Rows are points. Any point is a mix of the corners, with weights that add up to 1. It lies inside the corners' shape when no weight is negative. Say inside or outside, and name the corners with a negative weight.

Corners:
(1): [15  5]
(2): [ 1 42]
(3): [ -9 -43]
Points:
[11 34] -> outside (3)
[13  3] -> inside
[ -8 -10] -> outside (1)
[12 60] -> outside (3)
[1 3] -> inside

Corners:
(1): [ -4  37 -37  -1  38 -19]
(2): [ -3  18  26 -13 -60 -36]
(3): [-23  10  -9 -54 -26 -34]
(4): [ 36 -14  35  32  52   8]
(5): [ -3  15  31  -4 -26  21]
(6): [ 55 -11 -14  16   3  25]
(7): [ 27 -37   5  51   9  11]
Points:
[ -7   8  13  -1 -22 -25] -> outside (6)
[ 14   5   0   7   3 -16] -> outside (5)
[  0  -1  14   3   2 -13] -> outside (6)
[ -1  19   8 -28   4  -3] -> outside (2, 7)

Corners:
(1): [ -3  -9  32  12   3  18 -56   9  10  10   0]
(2): [  2 -49  39  -7  -2 -33 -39  49  21  20 -19]
(3): [ 30 -60  60   5  30 -29 -27  16 -18  26  25]
(4): [-48  10  28 -30   3  25  -2  15   8  44   7]
(5): [ 21  32  18  -9 -17 -16  38 -34 -18 -11  -7]
(6): [ 12  11 -35   5 -38  15  48 -37 -55   0 -27]
(7): [-12  -4 -34 -25  -8  13  -2  -4  31  27  10]
(8): [ 40  17 -13  21 -13  -2  32  -2 -15  23 -10]
(9): [  0  10  -5  18  -7 -41   4 -21 -32  10  19]
(10): [-22   4   1  12 -21  13  59  -7   6 -15  55]
(11): [-39   5  -5 -27  33  19   8  35  13 -16  21]
(12): [  5 -58  52  46  24 -44 -23 -16   6  29 -32]
Points:
[ 10 -34  40  21  15 -27 -17 -10  10  29   6] -> outside (2, 6, 11)
[ -9   0   7   2 -11   4  23  -4   0   2  20] -> inside
[ 16 -26  40  -2   3 -30 -30 -15 -17  31 -17] -> outside (8, 10, 11)
[-10  11  20 -10  -7   3  11   4 -12  10   9] -> outside (7, 12)

Corners:
(1): [-13  60 -29  -1   2 -25  17  30 -24   2 -15 -12 -26   9]
(2): [  4  12  17 -26 -11  21   9 -18  17   3  27  -9  -9   4]
(3): [ -5  55  -2  24   1   4 -23  15  -7 -27  31 -10 -21  13]
(4): [ 28 -26   3 -23  -4  -6 -44   2  27 -38  29  28 -31  10]
(5): [  1 -23 -17  29 -17 -22  10   7   8   2  16  12 -27  -8]
(6): [ 11  50  28  -3 -55  18  33  11 -15 -18 -24  -7  18 -18]
(7): [ -1 -38 -23  17  19   9  24  30  25 -19  33   5  38  -8]
(8): [-25  15  23  27   5 -17 -19  34 -26  29   9 -13  -2 -33]
(9): [-22 -31 -43 -47  -9   1   8 -17   8 -23 -17 -10 -20  21]
(10): [ 25  -5  11  17 -11 -23  22   0 -19 -23  12  37  53   4]
(11): [  4  24  10  13  18  -2 -14  12  19 -25 -12  18  -3   1]
(12): [  3   4  39  31  10  22 -16  46  25 -14  47  24   0  20]
(13): [-29  52  38   8  14 -50   5  27  -3 -30 -30 -19  56 -11]
(14): [ 16  -8 -15   2 -42  28  27   2   0  20   0 -33  12  -3]
(15): [ -1 -35  27  -2  22  -5 -15  15  -7   4  22 -34 -32 -19]
Points:
[  5  24  22  24   1   8  -4  32  12 -15  24  14  18   4] -> outside (5, 9, 15)
[ -3  13  12   5  -4  -7   2  14  -2 -12   5   2   6  -6] -> outside (14)
[-13 -42 -28   2  19 -35 -14   1   3 -18   1 -12   0  -5] -> outside (1, 2, 6, 12)
[  9   0  -6   3 -25  14  16   7   1   6   3 -19   8  -3] -> inside
[  7   4   6  14  -4  -5   2  17   7 -10  16   3   4  -5] -> outside (9)
[ 11  -6   5  -3  -1  -2 -18  11  13 -22  22  11 -12   5] -> inside
